Rows are points. Examples show where two turns around zero, p and q, send a point. Write where each new point lands after one turn and then the other. Backwards means that the second turn is done in reverse. Each puzzle has new turns, and all numbers are rounded.

Turn p:
[-12 -13] -> [17 -4]
[ 18 -41] -> [26 36]
[-7 54] -> [-43 -33]
Turn q:
[-36   2] -> [-33  14]
[-9 29] -> [ 1 30]
[ 46 -31] -> [ 33 -44]
Where do these land?
p, then q backwards: [ 42 -12] -> [-24  37]
q, then p: [-5 37] -> [-35 -12]
q, then p: [-38 -25] -> [ 32 -32]

Turn p:
[  7  -7 -34] -> [ -7  32 -13]
[  4 -49   8] -> [25 24 36]
[-44  -1  -1] -> [ 36 -10 -23]
[33 57 26] -> [-55 -45   0]
Turn q:
[-11  48  26] -> [-47 -17 -24]
[-24  -1 -66] -> [ 37  45 -40]
[ 43  15 -15] -> [-22  37  22]
[ -8 -28  53] -> [  5 -55  25]
[-8  4 17] -> [ -8 -17  -3]
[  8 -38 -15] -> [35  8 21]
Where do these land?
q, then p: [ 3 -7 16] -> [11 -1 14]
q, then p: [16 57  6] -> [ 35 -13 -46]
p, then q: [33 34 -7] -> [ 25 -18 -37]
p, then q: [-13 -39  43] -> [-20 -21  52]
p, then q: [  8 -28  -4] -> [-29  -7   2]
p, then q: [-48 -16 -53] -> [-26  69  -3]

Turn p:
[  4 -34 -32  29] -> [ 29  33 -33  -4]
[19 13 20 26] -> [19  9 34  1]
[-45 -15 -38  17] -> [ 29 -18 -52 -10]
[ 49 -10 -13 -19] -> [-25  40   3  28]
[-45   6  49   0] -> [ -2 -42  21 -48]
[ 19  41  15 -53] -> [-51 -23  29  33]
Turn q:
[ 42 -29  -7  61] -> [43 62 24 -5]
[-25  23  46 -36] -> [-16 -45 -23  42]
[-21 -11 -28  -9] -> [-25   4  -9 -26]
[-10  37 -36 -22] -> [-26 -35  24 -28]
[-12  15  72  29] -> [ 5  7  2 79]
[  4 -21 -36  -5] -> [ -2  12  -6 -40]
[ 22 -14 -10 -19] -> [ 21  -7 -13 -22]
Where do these land?
q, then p: [-16  -1 -44 -41] -> [-42 -12 -42 -14]
q, then p: [43 19 19 -1] -> [-1 44 25 -3]
q, then p backwards: [ 33 -14  15  47] -> [40 -2 -7 45]
p, then q: [-44 -32 -11 -40] -> [-41  -2 -23 -50]
p, then q backwards: [-17  28  21  37] -> [46 27 -4 -6]

Turn p:
[-22  31 -53 -45   3   3] -> [-26 -35  29 -15  30 -49]
[ 15 -47 -38  37  24  14] -> [-33  -1 -62 -13  18  23]
[  6  18   3 -39  17  42] -> [-29 -10  46 -27  -2  13]
[-35 -38  24  39 -31  20] -> [ 23 -35 -37  18 -41  31]
[-14   4  19  15  12 -48] -> [ 48  21 -14  -4   6 -16]
[ 35 -17  15 -22 -33 -34] -> [ -8  42   0  27 -33 -28]
[15 49 29 14  8  4] -> [25 17 38 14 22 26]
Turn q:
[-24  32 -29  45 -28 -18] -> [ -7   5 -62 -19  34  -9]
[ 50 -36  21  32  29 -17] -> [ 61 -27  -4  33 -28   9]
[  0  -5  -4 -33  12 -18] -> [-14  -7  18  -1  -6  31]
[ 45  47 -13  -9  15 -31] -> [-31 -20 -39  25 -38  25]
[-39 -19  28  -4 -39  53] -> [  7  42  37 -35  15 -49]
[ -5 -32  -7  -6 -20  13] -> [ 12 -11  22 -27   7 -12]
[-27 -47  15  22  34 -35] -> [54  4 13 13 34 40]
[  4  21  26 -25 -33  47] -> [-26  30  20 -16 -30 -43]
[ -5  38 -38 -21  30   4] -> [-54 -16  -6  27  15  10]
Where do these land?
q, then p: [  7  -2  10  56  -9 -13] -> [-36  24 -12  13  35 -13]
q, then p: [-39 -19  20  -5 -12  34] -> [ 32  33  35 -14   7  -4]
q, then p: [-27   9 -76   3  40  23] -> [ 30  -9 -55 -67   8  16]
q, then p: [-19   2  22 -16  27  15] -> [32  1 14  7  9 27]
p, then q: [ 73 -17  -4 -19 -14 -69] -> [-43  29 -86  10  13  24]
p, then q backwards: [-27  15  17 -11 -12 -23] -> [ 17 -29  15  16  -2  20]
p, then q backwards: [ 32  13  11  -7 -19  33] -> [ -3   9   8 -41  31  -1]

Turn p:
[ 26 -24  76 -28 -20 -10  -4  17] -> [-15  69 -12 -34  35  -2  22 -27]
[  8  26  26  28  36 -49   9 -21] -> [ 22   6  12  12 -23 -40  59  -4]
[-10  28 -46 -20   9  43  -4  18] -> [ -3 -50  24  17  17  34 -28  -5]
[-18 -10  11   6  16 -55 -14 -18] -> [ -9  18 -14  29 -14 -47  22   8]
[ 24  15  -4  -7 -19   5   4 -23] -> [ 17 -11 -27  -6  -1  19  11 -13]
[ 23  -6 -50   9  -9  13   4  13] -> [  7 -40  -6 -20 -11   0 -36  -9]
[-62  27  -4   6  -6   7  14  25] -> [-45 -13  34  18 -13  25  10  31]
[ -7 -23  -4  12 -11  32 -24   5] -> [  3   2  -4 -12  21   6 -30  31]
[ 17 -34  -6  -6   5  13  14 -16] -> [ 25  19  -8  -4 -11   3 -29 -11]
Turn q:
[-21   1 -27  -9  21  21   1 -27] -> [-20   0 -26   0   6 -36 -19  -6]
[ 10   7  -2 -10  -3  13 -12  14] -> [-5  7  7 15 12  2  4 15]
[-21  22  18  31 -11 -16  34  -1] -> [ 34 -33 -11 -24   5   5  20 -19]
[ 15  -8   3 -34   3  10   5  13] -> [  5  20  -9  25  -5  10 -10  20]
[-35  15   4  49  13   9 -23  18] -> [  0 -37  30 -33  20 -30   9  15]
[ 35  32 -12 -27 -39 -42   5  12] -> [-13  17 -20  13   4  57  47  -3]
[  8  -1  32  -4 -15   1 -36 -19] -> [-16 -18  32  31 -14   8   1 -13]
[ 19 -47  14  31  34 -15  -9 -32] -> [ -9   2  31 -29 -25   7 -53 -29]
[-54 -15  27  -8  68 -15  27  21] -> [ 29 -40 -27 -34 -37 -16 -41  48]
[ -9  -5 -50 -20 -52  24   3  15] -> [ -3  50 -14  17  11 -32  48   1]
[ 53  -2  -6   3 -19  10   4 -14] -> [ -2  31  11  18  22  26  -6 -30]
Where do these land?
p, then q backwards: [-35 -38   2  16  -8 -31  -9  43] -> [-16 -27 -39  -9  30  11 -48  -5]
p, then q: [ 30 -28 -18   8 -13 -36 -26 -34] -> [-43  37 -16 -33   0  19  21  -8]
q, then p: [  4 -28 -29 -23  21 -40  -3 -19] -> [-36 -27 -22  22  11  35  -4  17]
p, then q: [ 43 -34  32  -9  18  19  -3 -28] -> [-36  -1 -14  16  40  43 -17  -7]
p, then q: [-32  41  -2  13   4  14  40  16] -> [ 57  -6  17  27 -10 -21   3  -6]
q, then p: [ 43  28 -14  13  15  -9 -13  14] -> [ 11   6  45  23  24  15 -11   8]
p, then q backwards: [-17  -3  25 -17  29 -20 -19   3] -> [  7  -2 -17  -7 -26  37 -19   0]
p, then q backwards: [-22   2  20  28 -49  19  32  11] -> [ 10 -10 -16  -6  16 -60 -15  31]
q, then p: [ 23  15  -8 -30  -6  34  31  25] -> [ 25 -47  32 -17   0 -18   5  -5]
q, then p: [-22  11  10 -31 -14  15  -2 -17] -> [ -1 -10  -9 -16 -34 -19  -6  20]
q, then p backwards: [-14  33 -18  32   2  33 -28 -13] -> [  8  17   0  -7  14 -16 -45  42]

Turn p:
[ 10 -34  -9  16  36  12  -9  32  19] -> [ 29 -23 -36  -4   7   0  -1  27 -33]
[-16  -8  -9   9  48  15 -50  24  32] -> [ 15 -42 -44 -25  -2  19 -39  22 -12]
[ 42  11  26   4 -34  -3 -16 -72 -47] -> [-41  38   1 -21  -3 -60  27 -20  55]
[-11  44   6 -22   7 -47  36  -3 -10] -> [ -4  -7  42  -1  14  24  14 -59   1]
[ -6 -58 -10   1  16  -4 -39  46  -7] -> [ 52  15 -42  -5  20  -5 -36  22 -23]
[ 11  22  14 -14  13   8  56   3   3] -> [-14 -25  36  17  22   4  35  -5 -14]
[-20 -43  -4  30  10 -14 -11  20  53] -> [ 50 -25 -35  22 -37   8 -14  10 -16]
[-17  37  40 -30 -27   5  29  18  14] -> [-29 -17  45  47  13   4 -20 -18  -1]
[-20 -58 -38 -23  21  17 -27   5  35] -> [ 58 -13  -3 -25 -19   3 -31  54  -8]
[ 36  54 -17  -1 -53  -4  17 -18 -19] -> [-62  40  33  -6 -21 -10  21 -25 -11]
[ -9  33   0  29 -36  16  14 -55 -73] -> [-54  58   3  -1   7  11  43  -6  61]
Turn q:
[27 -8 39 -4 18 29  2 23 32] -> [  5 -19 -45 -24  21 -34   4 -17  12]
[-24 -19 -39  32  17  44 -11 -25  10] -> [ 32  60 -25  -1 -12  13  25  19  -2]
[-13   3  -1 -41  23  -8 -36   3 -18] -> [-20 -15 -20  -9  -8  46 -27   7   2]
[-12 -11  28  76 -33  15 -15   2  -5] -> [-33  60  11 -13   2 -53  16  -3 -20]
[-10   9 -41  40  -9  16  19  31 -19] -> [ 33  25  14   7 -29 -18  -3  -2 -49]
[ -5 -13  -5 -54 -17  39 -11   6  57] -> [ 29  -9 -28 -31 -27   3  -7 -18  67]
[ 21 -32   1  -8   0  15  -8 -11 -24] -> [-16   6 -30  35  -8   1   2  -5   7]
[-14 -20  18 -37  23 -35  30  -9 -13] -> [-20 -54   4  10  -4  26  30  15   3]
[-15  75  26 -39 -12 -54  17 -71 -48] -> [-35 -39  71  29  35  28 -37  79  21]
[ 44  17 -25  34 -10 -61  15  51  27] -> [ 25 -17  48  -1  30 -11  -3 -74 -41]
Where do these land?
q, then p backwards: [-42  25 -32 -20  69  24 -22  70  18] -> [ -2 -11 -75  12  61 -30 -50  31  29]
q, then p: [-35 -20 -15  -6  -1 -25  18  16 -68] -> [-11  58 -16  54  17  11  -2  17  20]
q, then p: [ 13 -10  20 -40 -44  -7  33 -26  47] -> [ 38 -50   7  32 -47 -31   6  -7  -8]
p, then q: [ 16 -36  12 -27  17   1  28 -18  -8] -> [ -5 -43  -3   7  30  -8  20 -21 -11]
p, then q backwards: [ 33  52 -35  24  -7  50 -51 -24  17] -> [-62 -16  61 -17  -3  12 -39  24 -34]
p, then q: [ -2 -14 -13  55  15 -31  52  10 -67] -> [ 78 -17   3  32  28 -22  10  52 -19]
q, then p: [-26 -37  27  -3 -16   4   9 -23  21] -> [ 13 -18  39  34 -21  19   6  -5 -12]
p, then q: [ 30  49  25  14 -39  40 -36  -2  37] -> [-39  37  44 -36 -53  29  13   1  -8]
q, then p backwards: [  2 -19 -34  20  18 -13 -26  47 -24] -> [ 12  24 -27  21 -12 -39  -3  47  14]
p, then q backwards: [  9   2  39 -18  -5 -15  -6 -16   6] -> [ 29   3  16  -6 -31  -2  11  10  12]
q, then p backwards: [  2   8   7   0  -8 -28   1 -33  22] -> [-16  10   9 -22   7   8  23 -17 -26]

Turn p:
[-18  -3  21  10  -2  14 -22  37 -10 -31  -2] -> [ -3   1 -16 -26  18   8  16   4  10 -48   7]
[-23 -22 -40  18  24   4  -9  23  21  10  29] -> [  2  18   4  13  30  13   2 -27  49   3 -28]
[-12 -13  -2  16 -10   0 -19   1  11  22  13] -> [  3  11  -3  19  25 -18 -14  -2  11  -7  -8]
[-40 -21 -37  21  38  -3 -13   6 -20  24  -1] -> [ -9   4   0  15  40   1  23 -52   5   6 -36]
[ 45  42  -8 -21   0 -38  27 -12  -1  10  11] -> [ 21 -14  11   8 -43  10   2  41 -15  41 -23]
[ -9  15  25 -13 -12 -26   7   8  30   0 -38] -> [ -8  18  18 -30  11 -18  12  37 -16  16  17]
[ 13 -13   8 -21  10   8  33  26   6   4 -22] -> [-12 -13  12 -23  14  34  -6   9  -3  21  19]
[ 50  36 -28 -18   3 -39  24 -60 -17 -10  26] -> [ 35 -20   7  22 -82  -7   3   4 -14  44 -23]
[ 46   8 -41  19 -38 -23   5 -46 -31  -6  10] -> [ 59   0 -29  39 -46  -8  -4 -12 -24  25   3]
[-14  16  10 -27 -24  22   2  -5  16 -20 -15] -> [-29  20 -15 -23 -20  -7  -5  13   0  -3  24]
[-20 -12 -11  -2   2  10 -19  10 -25  30  19] -> [-13 -11 -25  15  26  -3 -11 -17   2  -6 -29]
[ -4  11  44  21  -1  39  20   4   3 -13 -12] -> [-20  11  22  -7  -4  21 -13   7 -22 -43  26]
[-28 -39  34   1  -6   7  -8   2   4 -22  15] -> [  0  -6   6 -31  15 -22 -24 -19  16 -35  12]
[ 15  -6  24  -5  17  25 -27   7  13   2 -34] -> [-28 -18   9  10  18  -3  21  14   3 -13  38]
Turn q:
[-13   5 -18  17  21   5  -7  22   5  13  20] -> [ -1 -12  -6  -8  11   2  -2  10 -26  26  24]
[-33 -23   7  -7  33  18 -18  -7 -14 -10  -2] -> [ -1  -9  10   4   5 -52   2  25  -8  -6  14]
[-34  -6  -1 -12  27   2  18 -12 -14  31 -24] -> [-20   3  21 -33   8 -20 -15  10 -12 -31  20]
[ -9 -16  -4  10 -62  -7 -13  35   9 -15 -45] -> [ 18  15 -52 -36 -15   3  21  -1  53   2  -5]
[ -9  -8   1  -8  17 -24 -23 -15  20   9   0] -> [ -3 -26  -6  -1  11 -12 -32   8  -1  -4 -14]
[ 36  20   3 -12 -50  19  17 -19  22  -5  45] -> [ 14  -9   2  37 -13  34  17 -67   1   2  -9]
[ 54  53 -21 -23  -7  20   4 -25 -11  -1  23] -> [ 23  35  37  39  10  30 -17 -47 -10  15  -7]
[-34   8   4 -11  37 -24  15 -13   0 -24  17] -> [-34 -25  35  -4  20 -23   4  10  -5  14 -16]
[ 15  -8   7 -19  45   4   7  27  -2  10   2] -> [-23   6  14  10 -27  -5 -26  23 -15  16  19]
[ 26 -25 -21  22 -33  -7   9  -3   0 -10 -16] -> [  3  12 -28  13  11  30  15   5  34 -15   5]
[-18  13  24  13  48  11   5 -14   8   2 -14] -> [-27  10   5  -4   7 -29  -6  15 -42  -9 -15]
[ 17 -14  18  29 -76 -17 -16  26 -23   0  -7] -> [ 50  -1 -31 -17 -28  40  39  10  34  -9 -14]
Where do these land?
q, then p: [ 45   4   5  18   0  10  18 -13 -11  -8  -8] -> [ -7  29   1  11 -14  26  13   2 -18 -29   4]
p, then q: [ 27  12  -9  23  15   7   0 -25  46  -1 -25] -> [ -3 -18  -4  -8 -21  30  33 -11 -43   3 -19]
p, then q: [ -4  15   3   8 -21  34  16 -10  15  -9   6] -> [ 30  -1  -1  -6   9  -9  18 -21  -7  24 -12]
q, then p: [-10  16   7 -27  -9  -9   0  49  -9   2  -9] -> [-18   0 -19   1   3 -19 -32  36  -2  22   1]
q, then p backwards: [ 13  27  -4  10  26   9 -13 -11   4   4  18] -> [  1   0   0  17  -8  -8  19 -10 -12  36 -12]
p, then q: [-22 -14  44 -25 -25 -26 -13   9 -17 -13  13] -> [ -1 -11  17   5  -8 -12 -33  20  54  20  -2]
q, then p backwards: [-25  -1 -36   6   0 -20 -31 -34 -30  16 -25] -> [ -9 -36  33  22 -18 -25  -8  42  19   3   9]
p, then q: [-26 -46  38 -38 -11  11 -22  41 -33  16   4] -> [-17 -25  12  18  23 -53 -38  34  31  15  30]
p, then q: [ 38 -13 -24   7  -3  21   3 -13  25 -42  17] -> [ 10 -19 -34  31  -3  22  13 -46  -9   5  -8]
p, then q: [-37   7 -24 -26  27 -27  20 -35  -9  19 -12] -> [  4   1  21 -46   3   3 -19  -1   0 -57  -9]
q, then p: [ -8 -23  17 -15 -31 -16  -3  37  -9  32  26] -> [ 10 -10 -29  -2   1  -1 -53   3  24   8  31]
q, then p: [  8  18 -16  58  32   7  25   6  26 -17  -5] -> [-32  13  -5   4  11  33  20 -35 -25   2 -45]

Turn p:
[ 14 -21 -42   0  -6 -32 -14  23 -41  -2 -75  55] -> [-16 -16 -30   6   8 -34 -17  -4  31 -88  41 -33]
[-19  51 -11   1  25  24 -13  -5 -31 -47  52 -31] -> [ 40  41   5  46 -36  -5  44   7 -11  36 -26 -22]
[ 34 -25 -14  -5  -8 -15   2  19 -28 -18 -56  -5] -> [-34 -11  -2  23  -7 -21 -22 -34  15 -51   5 -12]
[ 37 -18   0  13 -27  44 -41  28   4  22   1   7] -> [ 21 -24  -6 -20 -44  25 -14 -33  35  -9  15  27]
[-2 12 -4 11 -6 18 48 32 24  7 68 75] -> [ 19   8 -79 -60 -19 -25 -10  33  -6  48  -5   8]
[ 20 -22  38  27  10  10 -12 -36  46   2 -20 -20] -> [-12   8  25  -7  25  63 -39 -21  -1  11  -6   8]
[ 30  59  -5 -36 -32  45  11 -23  32   0  -8 -31] -> [ -7 -30  45 -11 -23   5   3   0  46  47 -49 -31]
[ -2 -11  41  16  -1  -3  -6 -17 -24  16  36  22] -> [ 24  15  -7 -36   5   8  13 -25 -38  10  20   2]
[-71  23 -19  25 -50 -63  27  17   7 -31 -56  -6] -> [-67  31  26  29  24 -52  -5  52  22   5  68 -15]
[-12 -42  29 -60   6   4   0 -16  -9 -19  -6 -19] -> [ 14 -41  22  33  29 -18 -17 -29 -39   8 -10   5]
[ 42  -3 -17   8  -9 -17  18   9 -16  40  -1 -59] -> [-44   5  28 -15 -21  -3  28 -20   7 -30 -37  36]
[-42  35   3 -21  38 -64 -11  17  36   6  32 -17] -> [-19  -1 -22  32  47  15  65  46 -12  31   0  18]
[-23  -4  18  28  27  37  -4   5  -3  21   0  19] -> [ 24   1  -6 -15 -25  33 -16  25 -29  -7  17  -2]
[ -5 -35 -18  -7  31  14  -6 -52   3   4  32  10] -> [ 57  15   3  -8  34   6 -14   3 -17 -11 -33  13]
Turn q:
[ 24  27  58  -4  11   6  10  26 -13  39 -43  -8] -> [  2  14  25  37  16  40 -38  15  -9 -31 -13  48]
[ 43  15  14  19  32  21  -5  14 -10   9 -15  63] -> [-31 -19 -19  24 -14  60  -9  11  36  10 -21  25]
[ 21  34 -13 -40 -24   8  11  45   9  29   8 -17] -> [-43  32  32 -10  43   3  -8  10  11 -36   4  -6]
[  3  37  20 -17 -37  27  15   3  30  18 -75 -23] -> [ 14  57  39  16   6 -19 -54  16  21 -20 -41  22]
[-21 -26 -37  16  12 -14  30 -22  49 -18  28 -44] -> [  5  17 -42   7  -4 -53   9 -11 -35   3   7 -59]
[ 38 -20  -3  13  21  35 -10 -76 -42 -15  11   1] -> [ 24  16 -53   4 -42   8  25 -29  32  18  41  41]
[-31  26   1   6  24 -61 -17 -15 -14 -22  55  32] -> [-14 -72 -22 -27  33  -6   3 -26 -26  44  14   3]
[ 37 -55 -32  18  10 -20 -23 -57 -24   6 -30   0] -> [ -1   7  -1  26 -82 -10  12 -17   3  35  46  14]
[-33 -21 -32   8  26 -32 -57 -34  14 -61  51  19] -> [ 18 -60 -38 -48 -14 -18   5 -14   1  59  37 -48]
[-62 -38 -43  -5  37   0 -26 -24   5 -10  28 -23] -> [ 24 -40 -33 -22 -20 -56  18  25 -11  -4  40 -34]
[-24  -6  -1 -35 -14  -8  45  37  -8 -25   6  12] -> [-18  11   8 -43  15   1  25  22 -35  -7 -37  -1]
[ -1 -27  32 -12 -22   3 -12  12  33   0   5 -25] -> [ 28  13  20 -12  -6  12 -19 -16 -15 -30   0 -32]
[ -4  27  30   6 -53  23  27  34   0  54 -15  24] -> [-13   4  49  22  25  10   4 -13  22 -47 -58  23]
[ 10  27   6  27 -24  12  11  56 -29  -5 -13 -11] -> [  5  20  35  24  43  29  27  25   8   7 -19   5]
Where do these land?
p, then q: [  2  30   9  39 -14 -36 -28 -24  43  18 -24 -38] -> [ 25 -16 -46  -5  31   0 -26  14  10 -52 -43  -3]
p, then q: [-44   3  26 -36  23   1  26  40 -50 -28 -10  45] -> [ -5   0  29  18  11 -10  73  -5 -37  26  56 -10]
q, then p: [ 24   4  28  -4  -1  39  11  -1 -36 -61 -39  -1] -> [ -4 -47 -24 -38 -44  10   2  15  39   1 -18 -35]
p, then q backwards: [ 35  -9  -7  47   4 -10  32 -21   7  29  -4 -25] -> [ 27   6  13 -54 -28  10  33  15   7   1 -11  22]
q, then p backwards: [-11   6 -30 -13 -27 -21   4  33 -31  -2  15   6] -> [-15  27  13 -13 -19 -34  11 -18   0  32  -1 -21]
q, then p: [ 33  30  18 -16  32  43  20  15 -14 -15 -44 -36] -> [ 11  -4 -50   7 -52  23  22  27  39   9   7 -31]
q, then p: [ 66   1  22  22  39  19 -31  22  -5   0 -29 -15] -> [ 36  16  -8 -16 -66  39  -6  10  29  28   6  17]
q, then p backwards: [ 15  14  28  42  13 -37   6 -35  42  21  37 -27] -> [ 20 -43  40 -26  14 -10 -16   4 -21 -64 -12  16]
q, then p: [ -2  -2  -5 -45 -24 -32 -18 -28  22  35  37 -32] -> [ 32  23  12  23  54 -12  37 -28 -24  28  -6  -7]
p, then q: [ 40 -38  46  21  16  58  10  57 -11 -55 -50 -33] -> [ 81 -26  40   4 -19 -39  34 -42  69  27  13  -4]
q, then p: [-39  -7 -19  -3 -25  16 -42 -27 -19  49  35 -10] -> [-14  25 -27   2  62 -11 -20 -32 -16  35 -21  24]
q, then p: [-61  -9 -62 -17  19 -29   5 -14  12 -19  40  34] -> [-23 -24  14  20  47 -59  14  14 -24 -34  -5  55]
q, then p: [  0  15 -19   6 -34  -8 -17 -23  25  11  44  37] -> [  4   0  40   5  62  10 -19  14 -10   4 -16  16]
q, then p: [-22 -33  -7 -42   7 -15  14  -1 -30 -14 -30  45] -> [ -5 -54  -4 -14  -4 -55  -9  -6  -5   0  39  -4]
p, then q: [-37  -3 -28  -1 -28  12   8   6  44  31  22  48] -> [-63 -15  19 -23  -4  32 -13  15  -3 -27  14 -38]
